Each row is a point. Any point is a mix of the corners, with weights that add up to 1. It lies inside the corners' shape when no weight is negative. Is each point inside? If not, which corners have a negative weight?
In the rows, zero is written as 128.

Corners:
(1): [142  92 130]
(2): [119 225 133]
(3): [ 45 131 167]
(4): [186 127 145]
Points:
[104 108 159] -> outside (2)
[163 175 130] -> outside (3)
[121 171 144] -> inside
[124 184 150] -> outside (1)
[110 170 133] -> outside (4)
[182 136 129] -> outside (3)

Corners:
(1): [128 109 145 103 109 142  85 118 166 249 127]
(2): [146 101 117 165 120 118 143 107 127 111 119]
(3): [ 71 116 104 123 114 143 116 145 122 133 149]
(4): [128 129 120 119 135 118 148 172 166 103 134]
(5): [151 133 101 128 106 153 182 172 141  92 141]
(6): [146 134 136 147 129 145 111 156 156 203 183]
(7): [154 127 119 118 129 124 158 109 150 102 155]
(8): [151 126 101 122 105 120 109 116 133 115 108]
(9): [145 111 121 137  36  99 148 118 147 108 142]
(10): [145 110 127 128 118  76 105 100  62 165 113]
(11): [155 110 176 107 121 138  94 124 145 116 158]
(12): [120 142 148 152 130 128 150 112 137 102 127]
Points:
[127 114 131 126 110 104 130 114 124 123 127] -> outside (5, 6, 8)
[140 120 128 125 118 117 126 118 124 134 136] -> inside
[144 118 124 137 117 118 134 122 123 114 132] -> outside (1)
[158 118 134 123 116 100 128  99 138 115 123] -> outside (3, 5, 6)

Corners:
(1): [125 104 121 122 149 103 129  94 150 126  91 116  94  68 249 179 106  99
 138 105]
(2): [125 155 156 130 126 129 134 145 116 114 104 128 137  83 178 111 128 108
 156 150]
(3): [131 102 103 152 155 114 117 209 152 116 112 154 133 172 124 119 135 105
 124  86]
(4): [109 151 106 132 143 138 109 204 147 105 240 169 152 148 141 153 138 108
 126 100]
(5): [134 127  73 143 143 126 103 129 209 140 109 144 103 117 125 105 118 129
 122 142]
(6): [138 117 136 144 130 137 155 111 151 152 111 105  86  94 142 131 125 139
 120 139]
(7): [133 133 143 150 124 109  88 123 115 119  97  99 125 115 106 108 125 180
  97 136]
(8): [100 127  95 129 160 124 121 224  93 127 163 133 112 136 111 105 140 136
 126 103]
(9): [ 93 112 144 145 123 135 132 134 121  99 126 158 122  99 123 109 123 110
 107 146]
(10): [136 141 102 148 108 125 141 121 125 135  92 102 138  92 137 109 131 132
  98 134]
(11): [ 69 103 143 141 102  78 140 129 181 117  97 137  91  99 129 106 127 122
 139 121]
(12): [116 111 111 152 119 121 116 101 124  97 107 138 110 142 116 110 139 130
 134 116]
(13): [143 130 151 112 115 138 152 135  84  99 142 138 109 108 135 220 136 107
 123 136]
(14): [128 124 141 122  92 141 117 105 112 176 101 139  78  72 112 116 128 129
 111 132]
(15): [111 111 133 161 117 135 109 130 113 147 107 115 123 107 133 155 137 142
 126 141]
(16): [ 89 248 113 151 178  96  58 171 100  92 142 150 146 199 167 114 160 116
 103 148]
(17): [103 123 122 186 162  41 138 124 107 123  96 118 137 101 153 137 128 101
 135  95]
(18): [ 94 140 151 123 153 112 118 129 123 133 101  81 137  90 159 106 138 110
 124 139]
(19): [111 175 116 143 135 125 130 120 136 145 118 145 175 112 110 103 120 160
 120 121]
(20): [ 75 131 138 133 135  64 137 141  88 108 159 138 132 147 139 110 116 115
 133 160]
(21): [130 118 118 140 109 124 126 109 165 116  79 133  96 114  91  94  17 105
 127 104]
Points:
[113 121 128 141 128 119 127 144 129 129 115 124 121 111 124 116 125 126
 124 126] -> outside (1, 16)
[109 145 136 136 134 110 112 139 124 113 127 118 122 125 140 130 121 141
 127 129] -> outside (3, 5, 9, 10, 14, 17)
[ 88 133 137 152 127  93 132 142 114 122 103 131 129 128 113  80 113 119
 127 133] -> outside (1, 4, 5, 7, 13)
[122 135 122 145 139 118 121 135 118 125 113 126 124 115 141 133 119 121
 116 114] -> outside (2, 5, 11, 20)
[115 138 126 144 128 112 120 126 137 123 111 133 123 117 136 121 119 122
 121 129] -> outside (8)
[118 122 112 132 125 130 132 139 158 150 109 130 121 104 143 100 112 122
 140 118] -> outside (7, 9, 13, 16, 17)
[110 140 122 144 134 113 119 138 133 130 119 134 126 116 136 111 125 126
 124 124] -> outside (13)
